Each row is a point. A path goes straight from each point to the next, and from the last back to the first. The post is the endless flat space through its rows: a point in 2 columns, a line in 3, a plane in 4, and so on, so that a path can go around it. Count how often the path circles the post. Going back the other way cancels.

Post (2 x 3):
array([[-0.33,  0.16,  0.39],
       [ 0.10,  0.17, -0.22]])
Path:
array([[-0.37,  0.20,  0.10],
       [-0.22,  0.37,  0.08],
       [ 0.38,  0.48,  0.05],
       [ 0.21,  0.10,  0.43],
       [ 0.03, -0.37,  0.17],
       [-0.45, -0.27,  0.00],
       [-0.02,  0.12, -0.34],
       [-0.58,  0.51, -0.11],
       [ 0.00,  0.75, -0.02],
       [-0.31,  0.44,  0.04],
       [ 0.34,  0.45, -0.35],
       [ 0.42,  0.41,  0.35],
       [-0.04, -0.17,  0.62],
       [-0.44, -0.30,  0.47],
       [-0.37, -0.04, -0.49],
       [-0.26,  0.06, -0.58],
       [-0.21,  0.05,  0.02]])
Times around: 2

Post:
array([[-0.06,  0.30, -0.01,  0.31, -0.12,  0.12, -0.19, -1.07],
       [ 0.20,  0.20,  0.34, -0.01, -0.19, -0.29, -0.32,  0.28],
       [-0.53, -0.02, -1.15, -0.42, -0.65,  0.30,  0.18, -0.27],
       [-0.03,  0.11,  0.45, -0.09,  0.15,  0.02,  0.09, -0.06],
       [ 0.21, -0.10, -0.09,  0.25, -0.28,  0.20,  0.35,  0.48],
       [ 0.27,  0.05,  0.19,  0.18, -0.02,  0.61, -0.06,  0.25],
       [ 0.26, -0.23, -0.40,  0.10,  0.22, -0.24, -0.34, -0.33]])
Path, 14 rows:
array([[ 0.08, -0.05,  0.47,  0.30, -0.77, -0.06, -0.46,  0.16],
       [-0.01, -0.31, -0.41, -0.46,  0.03, -0.35,  0.07, -0.96],
       [ 0.30,  0.48, -0.10,  0.23, -0.25,  0.64, -0.26, -0.66],
       [ 0.31,  0.01,  0.08,  0.20, -0.13, -0.19,  0.21, -0.50],
       [-0.22, -0.53, -0.66, -0.38, -0.24,  0.09, -0.02, -0.35],
       [-0.30, -0.17, -0.05,  0.12, -0.69, -0.11, -0.24,  0.03],
       [-0.28, -0.17,  0.04,  0.07, -0.73, -0.15, -0.16, -0.49],
       [ 0.25,  0.01,  0.14, -0.12, -0.70,  0.21, -0.17,  0.13],
       [ 0.02,  0.40,  0.08, -0.17, -0.33,  0.22,  0.22, -0.32],
       [-0.02,  0.31, -0.46, -0.28,  0.34, -0.11,  0.27, -0.06],
       [-0.30,  0.42, -0.24,  0.06, -0.21,  0.53,  0.04,  0.14],
       [ 0.39,  0.12, -0.67,  0.51, -0.11,  0.28,  0.21, -0.32],
       [ 0.19,  0.11, -0.18, -0.24, -0.29, -0.12,  0.09, -0.16],
       [ 0.28, -0.44,  0.06, -0.15, -0.18,  0.05,  0.00,  0.28]])
Times around: 0
